Rows are points. Before rounding, the points of a table are all equally far from one centre. They may lie mostly on one side of it. Write the centre, to within rounding.
In the rows, 128 means zero.

Points (9 x 3):
[[178 177 165]
 [ 89 156 115]
 [123 199 154]
 [101 139 156]
 [151 181 175]
 [144 198 162]
 [118 107 130]
 [178 188  94]
 [160 209 113]]
Centre: [144 156 125]

Points (9 x 6):
[[175  60 145 141 112 113]
 [167 137 212 104 114 134]
 [ 93 115 160 170  46 164]
 [125 105  88 131  61 180]
 [131 170 178  77  84 169]
 [135  53 182 157  97 114]
 [ 80  58 144 134 131 150]
 [140 100 205 128 152 137]
 [163  99 153 125  37  95]]
Centre: [124 114 149 118  94 137]

Points (14 x 9):
[[140 151 112 107 129 134 109  67  62]
 [102  91 201 184 129 104 140 105  82]
 [140 108 127  72 138 178 101 131 171]
 [150 121 143 181 130  68  94 127 126]
 [163 170 181  81 121 170  64  97 135]
 [176 138 165 101 128  92  72  95  66]
 [151 146 101 107 105 214  74 118 145]
 [170  41 187 100  94 166  59 112  68]
 [ 83 103 188 120 158 202 113  90  76]
 [141  34 167  81 134 199  95 122 121]
 [106 161 152 120  78 135 108  77  70]
 [186 138 184 140 156 100 111  62  85]
 [182  75 163  90 161 108  88  90 127]
 [186 147 108 121 129 132 118 111  30]]
Centre: [158 110 161 145 119 164 111 128 102]

Points (21 x 14):
[[108 138  62 170  91 110 110 114 123 141 170  50  88 137]
 [ 72  87  40 141 133 135  94  78 158  99  94 120 108 184]
 [ 86 148  68 199 113  86 119  89 126 104 101  68  97 115]
 [ 96 102  37 197 148  96  92 143 120 134  91  65 106 155]
 [ 75 145  58 153  89 135 152  76  84 177  59 127 110  64]
 [ 51 127  31 141 119 128 116 110 121 156 154 129  65  68]
 [ 78 109  79 134  77 117 164 115 100 160 105  88  69 175]
 [146 122  22 174 181 122  63  71 108 149  76  72 134 139]
 [ 74 124  44 134 138 138  84 108 165 176 139  51  86 174]
 [ 74  59  93 118 149 113 119  82 149 146  93  70 150 145]
 [ 83  47  96 140 159 105 107  89 134 122 108  87 138 116]
 [ 70 112 149 139 105 126 130  59  80 204 107 115 112 157]
 [ 60  78 121 165 152 159  98  95 130 139 127  70  92 131]
 [119 121  99 126 151 183 121  43 143 146 160  74 106 147]
 [ 99 157 122 175 142  89  84 103 138 183  96  52  92 120]
 [103 105  81 177 209 151  96  87  78 169 125 106 193 130]
 [124 107  35 126 119 166 108  84 125 102 157  68 150 112]
 [ 51 121 106 109 144 142  55 101  65 135 135  70 149 156]
 [150 166  91 189 154 120 123 105  64 185 144  75  79 130]
 [ 93 130  75 175 190 134  76  84 123 168 171 125 132  63]
 [139 106  56 133  87 140  70  66 143 136  95  57 138 140]]
Centre: [100 138  70 139 138 132 109 100 106 160 111 121 124 134]

Points (24 x 20):
[[ 63 174  88 105 121 151 145  58 136 118 143 168 117 155 167  93 105 106
  151 162]
 [ 58 159 115 131 166 138 164 157  96 146 165 194  66 204 102  62 154 102
  198 172]
 [ 79 190  55  84 142 179 193 127 103 132 157 176  98 148 152  72 147 172
  189 178]
 [ 59 180  96  80 104 138 168 114 129 155 126 198  91 148 166  69 173 119
  128 206]
 [ 18 165 129 125  97 110 139 129 125 140 171 186 124 170 128 105 129  79
  167 157]
 [ 86 169  50 137 116 180 144 122  92 140 183 224  95 131 127 140 109  98
  115 144]
 [ 88 147  68 132 102 116 132 140 113 108 180 211 120 120  80 111 124 111
  130 201]
 [ 89 117 143 115 109 106 165 136 116 150 162 209  95  96 147  81 119 115
  160 143]
 [ 95 116 122 124 154 165 177 152  50 106 139 138 116 153 165  68 103 155
  183 194]
 [ 35 130 100 159 186 140 143 128  76 164 145 184  83 196 111 129 123 100
  183 131]
 [ 81  98 133 112 162 122 144 135 103 166 158 178 116 139 157  98  83  94
  171 200]
 [ 55 144  87  78 110 178 129 116  92  92 121 194  59 165 122  84 161 141
  123 182]
 [ 93  89  95 149 160 173 170  99 117 147 193 164 105 198  92  90 112 116
  176 141]
 [ 91 135  82  83 120 179 198 122 102 123 209 225 111 156 113 129 140 112
  161 157]
 [ 50 166 142 168  95 169 157  84  88 195 191 149  94 163 157 115 134 136
  119 218]
 [ 55 121 121 122 142 144 146  95  86 158 161 244 112 162 138  94 108 173
  131 123]
 [ 89 140  84 146 108 147 152  55 121 170 179 222 132 139 155 108 123 114
  146 153]
 [ 70 147  90 156  97 156 212 140  55 144 208 175 118 141 115  91 112 123
  136 207]
 [100 125  65 124 131 180 195 174  92 130 203 172 115 132 136 129  85 124
  126 140]
 [ 92 164 105 156  91 152 185 111 129 128 165 230 102 159  93  59 123 124
  168 195]
 [ 47 147  43 171 162 186 183 129 138 181 135 182 110 196 145 118 154 131
  192 153]
 [ 27 102  72 171 136 227 180 139  99 125 159 161 110 158 171  83 141 149
  141 181]
 [ 72 168  68 141 128 178 137 143  78 163 187 163  62 164 154  61 170 115
   82 167]
 [ 76 109 108  94 128 148  98 105 104 126 206 151 132 158 145 154 101 143
  149 148]]
Centre: [ 86 147 110 144 137 153 155 136 109 139 154 169 104 161 138 122 151 145
 142 173]

Points (30 x 24):
[[164  43 154 161  79 176 141 116 134 123 165  35 127  68 167 135  99 177
  103  59 145 143 139 139]
 [126 130 106 179  49 103 107 169 169 118 134 102 147 132 200 154  50 162
  128 104 107  74 141 169]
 [105  71 140 182  54 112 229 117 166 144 144  83 114  85 209  95 126 151
  109  71 134 134 129 118]
 [119  81 214 179  93 144 203 118 114 115 132  28 123 132 190 116 102 155
  100  88  76 152 137 105]
 [181  79 116 197 107 130 218 102 188 132 115  38 126 129 136  93 101 103
  146 118 100  72 135 117]
 [167 102 170 115 115 103 207 139 105 162 156  34 117 148 153  70  86 158
  209 143 101  93 123 128]
 [113  71 201 180  94 193 135 139  88 157 173  82 113  89 189 124  79 139
  116 107 164 110 140 120]
 [144  79 111 144  66 119 165 127 170 145 101  56 130  88 120 101 148 139
  199  53  65 123 140  66]
 [145 143 156 175  39  93 147 160 118 134  69  36 132 122 173  82  83 149
  125  44 156 178 131 134]
 [131  84 153 143 119  63 180 119 110 128 115  43 103 166 153  92 133 164
   72 136 136 131 210 114]
 [ 96 120 201 149 100 117 201  88 114 175 120  46  85 123 166  74  79 164
  116  76 107 120 117 109]
 [142  70 134 170 114 137 125  72 125 124 121  38  71 108 163 108 109 165
  108  91  62 151 180  89]
 [116  83 189 233  87 102 172 163  95 127 100  15 148 123 150  59 105 177
   85 113 124 122 160 185]
 [160  52 162 123 136 105 173 114 139 127  71  73 121 117 159 181 108 187
   89 107 125 128 148 155]
 [142 113 139 189  50  74 130 176 155 107 159  42 149 110 195 130 114 160
  161 107 198 154 132 185]
 [158  50 151 129  77 152 179 114 172 142 116  44 124 174 167  98  47 171
  124  65 134 151 144 135]
 [126 191 170 127  50 126 167 159 101 143 132  18 100 102 105 121 147 156
  110  90 128 107 139 122]
 [153 107 104 100 104 151 176 117 142 138  87  18 114 119 155 127  74 120
  131  79 119 103 198 104]
 [118 115 106 132 111 120 143 143 108 153  83  76 134 123 159 111  91 110
  123 117  94  26  82 127]
 [119 102 109  97 138 142 125 127  70 147 146  42 126 129 190  67  74 117
  172 128 117 101 141 151]
 [161  80 118 232 139 149 202 160 106 139 137  22  99 150 160  86 124 136
  130 101  78  86 189 127]
 [113 124 199 166  96 139 181 105  90 137 133  62 194 120 199 114 133  88
  139 128  96 120 149 113]
 [136  21 120 172 128 149 177 101 118 184 135  51 104  80 157  98 144 185
  107  86 116 106 149  97]
 [ 97 142 134 173 113 159 209 144 142 165 102  91 112 135 193  60 128 122
  115 139 108 128 145  70]
 [180  75 127 148  94 134 198  99 137 132 174  74 115  66 163  93 129 149
  106  85 112 104 192  82]
 [108  93 145 166  48 115 154 100  78 142 134  51 127 134 212 133 157 133
  167  68 129 152 150  82]
 [156  67 216 145  83  96 175 113 132 105 118  20  94  87 139 100 130 202
   99 105 138 115 173 153]
 [ 96 123 148 181  21  95 167  98  89 128 144  90 136 174 153 125  74 152
  180  68 110 115 174 129]
 [117  86 166 140  78 189 185 138 101 125 103  25 114  93 193 111 106 158
  151 117 193 148 160 141]
 [ 76  80 197 160 121 148 200 127 132  97 155  85 119  92 133  95 144 187
  142 101  93 139 143  78]]
Centre: [133 100 145 168  95 119 143 151 134 147 126  74 126 120 144 107 116 149
 145 109 117 121 149 142]
